Each row is a point. The last column is the point's height on a tilted bowl or saddle (a function of degree 2), plus a little noise. Count its main directions that bend up, bend down and stay straight.

Points:
[[ 35   2  11  33]
 [-12  -2  13   1]
 [  1  16  29  -2]
 [-19 -21   0  27]
 [ 16  17 -44  41]
 [  0  14 -21   9]
 [ 13  42  14  -2]
 [ 21  27  -1   2]
 [-19 -23  43  16]
 [ -7   0  14  -3]
 [  3  12  20  -3]
 [  1 -56   0  56]
 [-11  51 -40 -10]
 [-18   5  15   1]
 [-34  11 -35  40]
 [  0 -60   1  60]]
Directions: 2 up, 0 down, 1 straight

Points:
[[  3  24 -13  -9]
 [-20   5  15 -11]
 [-17 -22  13 -10]
 [  0  -6  16  -4]
 [ 14  38 -14 -17]
 [ 33  26 -19 -16]
 [  5   7  -3  -1]
 [-30  13 -60 -60]
 [ -1  41 -11 -20]
 [ 24   0 -22  -7]
 [  4  -1  20  -5]
 [  2 -17  -9  -2]
 [ 16   7  25  -8]
 [-18  -9  19 -11]
 [ -8   1  16  -6]]
Directions: 0 up, 3 down, 0 straight

Points, 17 rows:
[[ 32 -21 -21  32]
 [ 36  -7   1  26]
 [-34   8  10  28]
 [ 12 -18   1  17]
 [-36 -22   8  29]
 [-24  -5 -28  29]
 [  9 -31  -1  21]
 [ -2 -15   7  15]
 [-35 -55   8  46]
 [  0 -29  -5  20]
 [  1  17  14  19]
 [ -8  60  -7  55]
 [ 22 -54  18  41]
 [  0  26 -40  40]
 [ 33  48 -30  60]
 [ 33 -41   4  36]
 [-24  25   2  29]]
Directions: 3 up, 0 down, 0 straight

Points:
[[-15  -2  -6 -10  -1]
 [  6  24  -1   1   7]
 [ 17   3 -10 -12  -7]
 [ -2  21 -12  45 -45]
 [-15 -27  25 -15 -15]
 [ 27  21   6 -10  21]
 [-12 -12   9  -2  -3]
 [-14  34  11  31 -19]
 [ -5  60  -4  -7  60]
 [-32   6   3  -7  12]
 [  3  17 -23 -12  -2]
 [ 11   3  36  21  -8]
 [  7  16   0   6  -1]
 [  8   0  -2 -30 -14]
 [-20  -5   3   4   3]
 [ 21   7   4  19  -4]
 [ -6  19   1  31 -20]
 [ 10  -6   4  37 -15]
 [  5   9   7  -2   0]
 [-47 -14  33  30   1]
 [ 14  13 -21   4 -13]
 [  4 -22 -11  28  -7]]
Directions: 2 up, 2 down, 0 straight

Points (22 x 5):
[[ 24 -36 -32   7 -19]
 [ 16  20  25   5  -7]
 [-57  31  -4 -39  -4]
 [-31 -60 -24  36 -60]
 [ -5  21  22 -32  -2]
 [-55   0  -3   2   8]
 [ 22  26 -22 -18 -15]
 [ 59  43  21   1 -40]
 [ 44  24 -29  57 -43]
 [  9 -25 -25  -8  -9]
 [ 29 -20 -21  -3  -7]
 [ -2  20  -9  14  -4]
 [  0 -10   6  -6   5]
 [-17  21   3   7   3]
 [  0 -20  46 -13  -7]
 [-20  -8 -17  -6   1]
 [ 25  19 -26  20 -13]
 [-32  12 -12  -3   3]
 [ -8  16   2  41 -17]
 [ 19 -17  26 -10  -6]
 [-19  29  -5 -31  -6]
 [-41 -21 -19 -22  -5]]
Directions: 0 up, 3 down, 1 straight

Points, 22 rows:
[[ 33  -4   3   7 -17]
 [ 29  23  -1 -39  24]
 [ -9  -8 -44 -52  60]
 [ -8 -25  17   8 -24]
 [ -9  -6 -20   4   5]
 [ 26  -9  24  -7 -25]
 [ 56  16  -4   8   4]
 [  2  -4  40  30  -2]
 [  1 -11  -3  -5 -12]
 [-52   4  59   6 -25]
 [  4   7   9 -60 -19]
 [ -5 -17  11  15 -21]
 [ -5  16  12 -16 -18]
 [-34 -22  15  25 -18]
 [  8  45 -27  24  56]
 [-22 -15  -8   8 -16]
 [-29   0   2 -20 -33]
 [ -7  27  32 -19 -33]
 [ 22  -1  34  25 -15]
 [  6 -13  -5  19 -16]
 [ -7 -14 -50  -4  47]
 [ 19 -14  19  13 -25]]
Directions: 1 up, 1 down, 2 straight

Points, 40 rows:
[[  1 -34  24   8 -35  35  15]
 [-10  -1  18  23 -27   0  29]
 [ 16  -6  18  39 -27  43  54]
 [ 13   4  46  36  -3  33  54]
 [  3   1   0  11  -3 -13  -2]
 [ -6  42 -28 -14 -13  11  60]
 [  0  20  43 -15  -8 -15  36]
 [-31   6  20  -5  16 -22   3]
 [-24   4  -3 -11 -12 -16  11]
 [-16 -18  -1  26   0  10   4]
 [-25  13   7  -1  -1 -20  10]
 [-11  30  21   1  -2  -1  15]
 [-29   1 -15  20  -9 -12  18]
 [  6   8  20  35   1  29  27]
 [ 18  28 -12  19  -3 -19  30]
 [ 60   3  12  -9   7  -7  -4]
 [ 28  -8 -19   9  49  20  10]
 [-16  16  42  -3  20 -21  15]
 [ 10  21   9 -38  20  10  13]
 [ -9   4 -18 -23 -23 -24  10]
 [-11  24   1   1  27 -30   9]
 [ 39  22   3  -7   4   7  11]
 [ 42  31 -20  22   8   0  41]
 [ 19  30 -12 -26  25 -31  34]
 [ 21  31  29 -12  14  14  25]
 [ -1 -25 -15  15  -4 -13 -10]
 [  4   7  20  16  30  -8   1]
 [-30  19 -13  16  15   0   2]
 [-12   1  38 -13  45 -17  10]
 [ 39   4  18   6  21  12   5]
 [ 11 -13  21  -1  39   8  -5]
 [ 14  -2   9  -5  17   3 -14]
 [ 21  29 -10  39   8  16  40]
 [ 33   0   2 -17  20 -19  -7]
 [ -8  -5 -35  30  -2  -2  19]
 [ 16  18  13 -10  -3  -9   8]
 [ -2 -13  17  -4  37  23  -7]
 [ -2  36  -7 -17  -9   1  32]
 [-17  -3  15  -3   0   8  -3]
 [-17  36   5 -23  -4 -27  37]]
Directions: 5 up, 1 down, 0 straight

Points:
[[  8 -24 -12 -25  -9 -47  47]
 [ -6  17  -3   8   7 -27  35]
 [ -1  -3  -3  21 -29 -33  34]
 [-18 -26  -1  38   5 -20  -3]
 [  9   6  11  24  14  36  -4]
 [ 24   5 -19   9  22 -35  52]
 [ -4   2  -7  -1  14 -22  30]
 [ 10  14 -12  14  30 -12  27]
 [ 30   2   6  13   3   1  22]
 [ 13 -60   1   3 -21 -23  28]
 [-16 -10  -4 -49  -8  25  60]
 [ 13 -11   3 -29  29  29  26]
 [-12  14 -14 -11 -28  13  21]
 [ -5  21  14  26   6  30  -5]
 [ -7  16 -47 -40 -33  30  20]
 [-10   0  13   0 -20  34  30]
 [-20   6  13  -7 -24   4  30]
 [ -3  16  -5  -8 -19   0  15]
 [ 22   3  -7 -10  16  10  -1]
 [  4 -26 -14 -20  39 -14  51]
 [ 15   4 -32  27  11 -10  18]
 [ -8   9  18   9   7  -3  19]
 [-14 -12  14 -15  31  35  34]
 [ 16   0 -15 -24  -3 -23  24]
 [ -3 -18  15  18 -23  30  33]
 [-27  30   7   3 -18  -2  21]
 [ 22  -3 -15  12   8 -16  21]
 [ 27  -3  22  14 -19   3  44]
 [  7  -8  16   8  21 -11  35]
 [-47  12   1 -17  25  13  31]
 [ -2  -2  -7  25 -21  43  10]
 [  8  37  -9 -13  17  29 -45]
 [ -8  -1 -27   6 -20  11  15]
 [-14 -21 -24 -24  -6  21  35]
 [ 29 -15  15 -10  -4  10  42]
 [  2  20 -54  25  19   1  19]
 [ 33  11   2 -17 -11  20   2]
 [  3  -9   5 -15  21   9  25]
 [-35 -21  -7  14  30 -37  41]
 [-11  54 -35   8  11  -7  25]
 [-22  -9   3  15  26  42  -3]
 [ -9 -18  11 -17 -11  -6  40]
 [-53  24 -15  40 -15 -30  59]]
Directions: 3 up, 1 down, 2 straight

Points:
[[-23   0  10 -15  28 -24  26]
 [-37  18   2  11  13   4 -11]
 [ -3  -1  12   2   0  -1 -10]
 [  2  21   7  26 -10   5 -14]
 [ 49  -6 -20  16   3  13 -11]
 [ -1  -9  26  13  -2   8 -25]
 [  3  -7   5  27 -19   1 -18]
 [ 15  -4   9  -3 -16   0 -15]
 [  7 -17   5   0  16   0 -25]
 [ -6  15  -8   6   1  -1  -7]
 [-12 -11  -6  15  -1   4 -23]
 [-23  24   0 -28   3  17  28]
 [-23  31   3  -5  54  15 -28]
 [ -9  19   2   7 -13  42  -7]
 [ 23   2 -26  12 -37  12  25]
 [ 11   8 -34   3  48  14 -60]
 [-31 -21   7  -2   2  28 -29]
 [-34  -5   7 -14   3   8  19]
 [ -6  25   3 -29  32 -60 -42]
 [  2 -16  -6  34   8  -4 -31]
 [ 24 -13  -4   5   6 -26  -2]
 [ 10 -19 -42  19  11 -14  19]
 [  7   9  20   4 -16   6 -10]
 [ 15  32  20   4   5 -12 -33]
 [  9   6  19  17 -12 -17 -14]
 [-22 -19  23   6 -18  21 -32]
 [ -3 -15  25  34 -39 -20 -32]
 [ 23 -15  20 -11  16   5 -52]
 [ 32  -9 -33 -24 -19 -14   9]
 [-10   4   7 -31  -4 -15   3]
 [-34 -17 -23  -5 -46 -21 -51]
 [ -7 -24 -21 -16 -26  20 -44]
 [ 39   8  27  33 -12  23 -26]
 [ 18   9  25  10   6 -10 -29]
 [ 17  -2 -27  23  29  10 -44]
 [-18  28   3  -7 -17 -34 -34]
 [ 20  10  46   1 -37  -8 -27]
 [ 21  35 -30  22  -1  27   6]
 [-24  43  -1  19  -3 -14 -44]
 [  9   2 -13  27   3   7 -21]
 [ -9  -5  -8 -23   0   6   0]
 [-26 -11  28  -8 -23  14  -6]
 [-11 -27 -33 -32  26 -45  60]
 [  5  -9  13  22  -8   9 -28]
 [-15  13   8 -20  -1   6  12]
 [ 26 -26 -39   9 -20  -9  29]
 [  7  -8 -11  12  -9 -10  -1]
 [  4  35 -18 -35 -23   8   3]]
Directions: 2 up, 3 down, 1 straight

Points (61 x 9):
[[ 20  -9  25 -16  21 -14 -11  21 -20]
 [ 11 -25 -42   5 -36   8   3  16 -15]
 [ -7  15 -14   7 -20  24  -2 -16 -14]
 [ -6  14  12  26  19   1  -2 -27 -24]
 [ -3  30 -10   9  -1   9   6 -10  -7]
 [ 24  -3   4 -10  -5 -41   6 -49 -42]
 [ 16 -30  11 -12   8 -12   3 -27 -20]
 [ 22 -30   2  -7  14  -8 -40   7 -24]
 [-43 -27  -3 -32  -4  23  44 -10 -60]
 [ 23  13 -18 -12 -26   1  12   7   2]
 [ 25   6  -3  -9  21   4  17  50  14]
 [  5   1 -17 -48 -43  12 -22  16 -36]
 [-15  -8  -7 -15  -4   0 -34  18  -4]
 [ -4  -2  -2 -19 -24 -17   6  -7  -4]
 [-28  -9  24 -31  -3  -8   8 -18 -27]
 [ 21  -9  13   7   6  38  -6 -33 -36]
 [ 15  -4  25  -3  25  -8  29  10  -3]
 [-21  15  -7  28 -10 -24 -19   8  18]
 [  8  33 -19  -1  20   9  -2 -32 -13]
 [  7 -12  15 -24   5  20 -21  38 -28]
 [  0   7 -25 -45 -35 -11 -35 -17   0]
 [-19 -10  -4 -16  14  23   3 -16 -16]
 [ 21  23  29  29  18 -14 -49 -26 -36]
 [-25  48 -19   2 -42  19 -29  12   0]
 [-12  14  13  23 -35  -2  -6  16  14]
 [ 11  -9 -22  23   2  47 -19 -16 -47]
 [ -4   9  30 -27 -33 -53  -9  -7 -36]
 [ -2  -8   0  -6 -26 -13 -56  23  -9]
 [-13  19   9   1  17  14 -27 -34 -12]
 [ -4 -14   7 -22 -18 -23   9 -17 -19]
 [ 27  32  -4   1  12  -9   2 -10 -10]
 [ 24  -7 -31   2 -12  -1  19   9  12]
 [  3 -16 -12   0  -9  40   8  -2 -22]
 [ 26   6  -2 -23  20  -2 -24   4  -7]
 [ -7   2   9  14   0   7   8   8   3]
 [ -5   1   5 -24  16   2  -6   9  -5]
 [  1  -7 -30  -8  -7  -8   7  -4  10]
 [-49   5  19 -16  22   4   1 -30 -36]
 [ -7  32  13 -60   8  25   6 -12 -41]
 [  2 -27  -8  24   1 -21 -29 -36  -5]
 [ 15   0  -7   7   0  10  18  27  14]
 [-24  10 -36  38  -8 -11  42 -18 -27]
 [-22  19  -1 -11  17  -3 -18 -17   1]
 [ 40 -10  30   5  -2 -32  39  16  -9]
 [-35  -4   9 -17  12 -44  34  11 -40]
 [ -2  19   2 -20   2 -10   6   3   0]
 [-17 -13   8  -4   3  -6 -18  -7   1]
 [-45  -5  -3  -4  22  16  18  18 -27]
 [ 11   7   9 -14 -33  -1 -26  -6 -13]
 [ 19 -39  -2   6  10 -23 -16  11 -17]
 [ 10  -1  15 -19  13  20  17   1  -5]
 [ -2  -9   7   9  36  24  -4 -29 -26]
 [ -4  -6  -1  36 -23  -5  -7 -13   2]
 [ 17  -8  27   7 -12 -11   7 -21 -18]
 [ 19  12  -4 -23   8   1 -14  -9  -2]
 [ 16 -12  13 -17   7  19  12  -3  -7]
 [ -6   8 -11  -2  -4  -7 -10  -1  11]
 [  8  28   4  -3 -17   4  -1   8  -3]
 [-26 -10 -17  33   6  -2   3 -40 -28]
 [ 22  -5 -17  21  18  -2 -38  11 -17]
 [-12   2 -12  26  27   6 -43 -25  -9]]
Directions: 2 up, 5 down, 1 straight

Points (63 x 9):
[[  8  12 -15 -17  14  32  -9  13   8]
 [-16  -3  15 -13  40  -4 -10  23  13]
 [  4  10   2 -25  16  30 -21  33   5]
 [ 16   9  18 -18  28  -8   2  23   5]
 [-16   7 -32   7 -28 -11  16   7   9]
 [ 12 -14  -8 -26  -7  -2   1  -3   3]
 [ 30 -13 -35   4  15  19   2  26  19]
 [  6 -14 -22   1 -38  -8  -8 -19  26]
 [ 24   3  12 -37   6  -2 -24 -17   4]
 [-24  -1  12 -20  -2   1  18  -5  10]
 [  2  10  11  -4 -30   7 -14  -1  -3]
 [-34  15  38  14 -19 -21   9 -19  30]
 [ -4  -1 -25   8  37  16   3  14  20]
 [-18  -3   7 -21 -42 -24 -15  26  -4]
 [  3 -41   8 -10 -14  -7 -13   0  14]
 [  7   2 -19 -22 -15  15  11  19  -7]
 [-21 -22 -14  -4 -20   1 -26  13   8]
 [-16 -19  18  -7   8  -2 -10  -4   7]
 [-11  34   0 -18   5  27  19 -14  24]
 [ 19   0  18  29 -33  -6  17 -17  28]
 [  9   8 -25   6   1  -8  15   5  10]
 [  4  12 -10  -5  16  23  -9 -20  14]
 [ 19  -4  31  -7  13  11 -24 -21   7]
 [-17 -30   7  -3 -28 -40  22  18  23]
 [ -3   6   0 -25  -3 -29  -4  10   6]
 [-16 -16 -10   7  -7  35 -18  -3  13]
 [ -3  22  -3  -8   6  -6 -10   9   1]
 [-45  19   2 -22  -2  17  -7  10   9]
 [ 37   8   1 -24 -23   3  -3  -4  -3]
 [-11   6  15   2 -15  -1  -2 -23  13]
 [  9   9  10  25   0  18 -25 -20  14]
 [ 14 -11 -10   4 -15  41   1 -21  17]
 [-21 -13  33 -14 -21 -17  11  18   5]
 [ -6  18 -19 -23 -16  -7 -11  -4   9]
 [  2 -14   0  -8  -5 -23  24  18   7]
 [ -5  -9  -7  -4 -10 -18 -11  -2   7]
 [-60 -13   3  14  53  37 -27  -4  39]
 [ -8  -3  -3 -35 -18 -11  12  -6  14]
 [ 14  -1  15 -20  -2  24 -10  19 -12]
 [  1  -9  -2   9  -1  -6 -19   7   5]
 [ 10   2  19  23  -5  -5  29  -1  17]
 [ 12   6  18  21 -34 -18  -1   4   5]
 [ -6 -17  -5 -22  -4  27  15 -13   7]
 [  7   5  17 -14  16 -10  -2  36  -3]
 [ 20  18  10  16 -20  29 -19 -49  29]
 [ 12   1  12 -31  -7  15 -20 -32  10]
 [ 21  25   3 -15  -4   7   4  31 -11]
 [ -7  -3  -2 -21   3  -2 -36  -5   8]
 [ 30 -15   9 -24   4  -9 -36   3   4]
 [  1   9  18   9 -15  20  -7   5  -3]
 [-17   8 -18 -16  11  13   4   0   8]
 [-39  -3   3  -8  -1   2  43  17   6]
 [ 41  13   6 -39   4  -4   5  17  -6]
 [  9  -5   6   0  10  15 -12 -44  19]
 [-17 -34 -32  -5   8  26  -8   1  14]
 [ 40 -25  -2  58 -33  -8   2 -15  60]
 [ 32  -2 -31  16  -4   2  17  24  13]
 [  0  12   7 -16   6  32  22  -1   5]
 [ 33 -15   5 -21   7  -1  -9  -1   2]
 [ 17 -14 -10  -5  22  19  -5  18   7]
 [ 13  13  18 -33  15 -20  27 -23  40]
 [ 22 -14 -11 -49  -6 -45  21  34  19]
 [-15  13  17 -15 -22 -18 -20  14  -6]]
Directions: 5 up, 0 down, 3 straight

Points (78 x 9):
[[ -1  12  27  11   6  47 -10  -7 -10]
 [-26  14 -13 -13 -10  -5 -19 -40 -16]
 [-18   4 -41  -6  -4   0 -11 -21 -11]
 [ 21  25 -11 -45 -14  -9  15   2 -24]
 [ 25   2  22   0   2 -31   5   7  -5]
 [-12  12  -1  -7 -21 -18  -3   4  -9]
 [ 23 -42  46 -31  48   8   4   5 -48]
 [ 25  -3 -14  -4 -11   0  -8 -23 -16]
 [ 16  -9  -8   3  21  22  16  -7 -17]
 [-23 -28 -17 -11 -10  12  20   8 -42]
 [ 11 -12 -20  38 -20  -4 -14 -25 -36]
 [-13 -18 -17  19   2 -16  11   3 -25]
 [ 40 -34  28 -40  59   0  -2 -15 -59]
 [-16 -10  -5 -20   0 -35  43   0 -38]
 [ 17   6 -13 -35  16  -7 -10  13  -2]
 [ -8  -4  23  -6  10 -10  -6 -33 -15]
 [-40  26  -4  -5   3  28  -1  50 -42]
 [  8  17  25  -2 -10 -30  -3  12   1]
 [ 16  22  11   9 -11  15  30  21 -19]
 [-36  -8   6 -31 -13 -31  11  18 -34]
 [ 29  16 -16   8 -15  11  14  30 -27]
 [-13  20   0 -12  27   5  -4  29  -4]
 [  1  12   4   3  34  -5 -12 -13   2]
 [-11   2 -22 -15 -10   8 -13  15 -10]
 [-44   7 -20   8  -4  -1 -12 -20 -24]
 [ 12  -6   4  24  10  53 -16  -1 -20]
 [  5  -6  10  -3  -2  26   3  17 -10]
 [-20  12  -6   1   8  12 -25 -37 -10]
 [  0  10 -15  32   4  -5   6   4 -10]
 [ 12  -5  -1   6  -3 -20   9   2  -8]
 [  0 -44 -18  12 -20  -1 -20 -10 -41]
 [ 12  -9   5   9  -9 -22  -3 -20 -17]
 [  6   4   9  -5   7   5  -1 -16  -2]
 [ 32  38 -14  30   7   0 -14  19 -12]
 [  2 -36   5 -17 -38   8  -9 -20 -50]
 [  1 -12  -3  -1  27  40  16 -35 -36]
 [ -4   9   6  14   1   2   5   9  -2]
 [ 30  -7 -16  -1  29  14  -7  -2 -10]
 [ -3  40  -8  -2  15  22  -3 -15  -6]
 [ 42 -26  -6 -12 -12  27  -1  -3 -38]
 [  4 -13 -15 -14  17  17 -24 -13  -4]
 [ 60 -11 -13 -16 -17 -12 -44   5 -32]
 [  4   1 -33   8  -4  39  -3  -2 -24]
 [-29  -1  16  20 -19 -48  21  -2 -40]
 [-10  30   1  27  -7 -11  24 -22 -24]
 [  2 -26  30 -17   2  -9 -25  18 -10]
 [-50  36 -29  15   4  16 -11  -3 -28]
 [ 34  10 -11   3  13 -34   6  -2 -13]
 [ -4   9   5 -12 -12  15 -24  22  -5]
 [  1   7  13 -20  22   1   9 -21  -9]
 [  3  -6  -1  -5 -31 -21  37  20 -39]
 [  0  33  17   7   3  10 -13   7   5]
 [ 20  -4 -30  11 -12 -36  -5  36 -24]
 [ 11  15  14   6 -18  12  -8   4  -4]
 [ 12  31   7  14  -8  25 -31   5  -4]
 [ 16  28  19 -22  37  15 -30 -13  -6]
 [ 19 -15  -4 -23   0   7  -8 -35 -22]
 [ 20  12 -12  19  24  32  14  18 -19]
 [  6 -36  -3  -2 -23   8 -12   6 -30]
 [ 12 -20 -28  20 -39  25  13  -8 -60]
 [ 39 -34 -13 -15 -40 -32   0   4 -57]
 [ 22 -19  -7 -46 -12 -12  -2 -41 -39]
 [ -6 -10  20   0 -18  -9   0  23 -11]
 [-35  31 -12   2  14  10 -15 -13  -7]
 [ 29 -15 -21  23 -15 -13  32 -28 -57]
 [  3 -40  14  10  12 -27 -32 -10 -29]
 [ -2  -7 -23 -20 -26 -13 -14   5 -16]
 [  1 -11 -22 -30   1  40  15  22 -41]
 [  1  47  41  -5  -2   1 -27 -25  -9]
 [-13   9  17 -48 -28  -1  -1  28 -31]
 [  8 -24  10  -1   9  10 -10 -19 -15]
 [-35  11  12   9  15 -36 -38   2 -12]
 [  7  23  25  29 -20  13  -2  23  -5]
 [ 22 -13  -4 -13  12  27 -28  22 -11]
 [ 13  14  36  17  38  -7   7  19   2]
 [ -2 -10   6  46  30 -17 -37   0 -19]
 [ 20   9  22 -10  23 -13   0 -25  -9]
 [ -6   5  -1  47 -15  16 -25   9 -17]]
Directions: 0 up, 7 down, 1 straight
